Each wall is flat, endless, passes through zero and stands at right angles to its row. A trip goes straight from one point to another. List the walls that it crosses, first one first.

Walls:
(1): [-49, 3, 0]
(2): [14, -15, 17]
(3): [9, 11, -42]
(4): [59, 10, 37]
(5): [36, -22, -12]
Trips:
[57, 21, -3] to [43, 10, -1] -> none
[27, -47, 44] to [20, 57, 56] -> 5
[-11, 11, -5] to [-27, -55, 12] -> 3, 2, 5
[17, -11, -11] to [13, 65, -25] -> 2, 5
[-53, 35, 19] to [59, 17, 10] -> 4, 1, 2, 5, 3

Walls:
(1): [28, -10, 6, 5, -2, -18, 24, -33, 39]
(2): [11, 42, -83, -4, 30, 2, -4, 16, 22]
(3): [-16, 8, -6, 15, 12, -4, 19, 7, -9]
(4): [-37, 41, -26, 23, -16, 10, 13, 45, 18]
Trips:
[5, -19, 10, 80, 35, -29, 16, -39, 35] to [7, -29, -3, -66, 50, 26, 12, -29, -9] -> 3, 2
[16, -16, 16, 27, 37, -16, -22, 50, -40] to [7, -36, 84, -3, -6, 2, -10, -9, 10] -> 3, 1
[-10, -1, 16, 14, -37, -15, -43, -33, -21] to [54, -36, -13, -23, 80, 24, -13, 18, 66] -> 1, 2
[-2, -1, 26, -30, 12, 8, -23, -35, 18] to [32, -25, 65, 16, -10, -74, 38, 2, 0] -> 3
[-6, 10, -48, -8, 34, -6, 45, 15, -6] to [-15, -50, 36, 18, -21, -3, -13, 23, -7] -> 2, 4, 3
[-13, -23, 13, 0, -45, -6, 3, 30, -5] to [36, -32, -49, 24, -20, 16, 18, 7, 32] -> 1, 2
[23, -16, 38, -16, 1, 12, -16, 17, 39] to [-14, -10, -12, -24, 51, -65, -12, -15, -27] -> 2, 3, 1
[-70, -25, -6, -24, 12, 17, 1, -8, 36] to [-4, 49, 0, 46, 27, -3, -26, -33, -17] -> 2

Walls:
(1): [-18, 39, -45, 31, 28, -3, 29, 3, 9, 8, -51, -5, -50, 10]
(2): [-6, 26, -13, 14, 10, -23, 20, 20, -35, -4, -27, -14, -25, -37]
(3): [-11, -3, 26, -14, 11, 28, -72, -28, 12, 7, 37, 29, -32, 64]
(4): [23, 7, 11, 22, -17, -11, -5, 53, 30, -24, -22, -45, -8, 31]
(5): [-18, 2, -11, 8, 8, 4, -18, -5, 40, 35, -19, 5, -2, -27]
(6): [43, 19, -26, 37, -23, 27, 52, 7, 8, -6, -20, 40, 22, 30]
(7): [-28, 2, -16, 92, 11, 6, -59, -13, 26, -24, -5, -25, 11, -10]
Trips:
[1, 4, -36, -19, -6, 2, 35, 3, -4, -3, 1, 11, -58, -15] to [30, -49, -4, -43, -45, 31, -25, -33, 24, 60, -21, -9, -79, 28] -> 5, 3, 6, 2
[-14, -39, 31, -31, 24, 21, 13, 42, 18, -16, 23, 4, 9, -5] to [76, -39, 11, -12, 55, 30, 4, 30, 31, 18, -22, 16, -21, -11] -> 5, 6, 1
[-27, 4, 34, -43, -14, 33, -5, -24, -61, -7, -34, -34, 35, 88] to [-14, -11, 6, -48, -26, -20, 12, -53, -57, 1, 30, -25, -3, -29] -> 4, 2, 3

Walls:
(1): [-5, -13, 38, 31, 3, -61, 7, 17, -2, 42, 17, -13, -42, 1, 29, -71, 10, -11, 54, -5, -13, -41, -27, -14, -1, 15, 30, -23, -2, -61, 8, 15]
(2): [16, 13, 12, 15, 53, -28, -20, -20, 34, 20, 5, -10, 62, -24, -13, 28, 42, 2, 46, 9, -3, -8, 0, -31, -30, -42, 26, 42, -1, 36, 5, 10]
(3): [-1, 29, 2, 3, 16, -23, 23, -14, 23, -16, 9, 0, -24, 55, -7, 23, 4, -10, 21, 6, -6, -16, -56, -29, -15, 17, 56, -60, -8, -28, 58, -59]
(4): [16, -16, 50, -29, -1, 71, 11, 7, -7, 32, 17, 13, 21, -7, 3, -4, 7, -34, -6, 16, 20, -14, -18, 34, 126, 8, -39, 41, -24, 35, 19, 16]
(5): [26, -52, 15, 46, -29, 56, -16, 37, 1, -60, 11, -15, 35, 46, -13, -22, -70, -6, 82, 12, 1, -46, -2, 36, -8, -25, -14, 41, -3, 23, -2, -16]
(6): [17, 26, 32, 8, -19, -23, -15, -1, 2, 37, -19, -27, 0, -3, -10, 14, 40, 8, -59, -9, -20, 72, -21, 17, -20, -2, 17, -38, 3, -47, 17, 36]
Trips:
[2, 51, 56, -28, 22, 9, -3, -9, 33, -33, -24, 62, 29, -23, 17, -43, 29, 61, 40, 26, 14, -9, -5, 14, -6, 16, 11, -7, 8, 12, -36, -33] to [49, 13, -27, 57, -19, 38, -17, -13, 14, 46, 2, 32, -35, -32, -20, -5, 39, -1, 13, -2, -52, -22, 34, 22, 12, 49, -15, -14, -14, -6, 5, -33] -> 5, 3, 2, 6
[51, 51, 42, -19, -21, 41, -35, 8, 31, -13, 7, -1, -14, -25, -25, -3, -18, -43, 18, 30, 28, 13, 12, -22, -8, -14, -18, -6, -20, -27, -42, 63] to [-18, -23, -8, 5, -1, 28, 24, -14, 29, -21, -8, -18, -9, 34, -7, 2, -8, -3, -7, -22, 41, 30, -9, 8, -11, 39, 16, 2, 41, 43, 0, 13] -> 2, 6, 3, 4
[27, 18, 0, -44, 47, 54, 31, -1, 47, 16, -39, 8, -65, 20, 40, -20, -33, -30, -2, 3, 42, -40, -24, -51, -34, 5, -10, -13, 4, -34, 8, 3] to [14, 39, 1, 17, -14, -6, 42, 24, -15, 55, 2, -28, -8, 17, 30, -13, -10, -17, 1, -21, 7, 1, 18, 22, -36, 29, -17, -29, 51, 25, 56, 29] -> 6
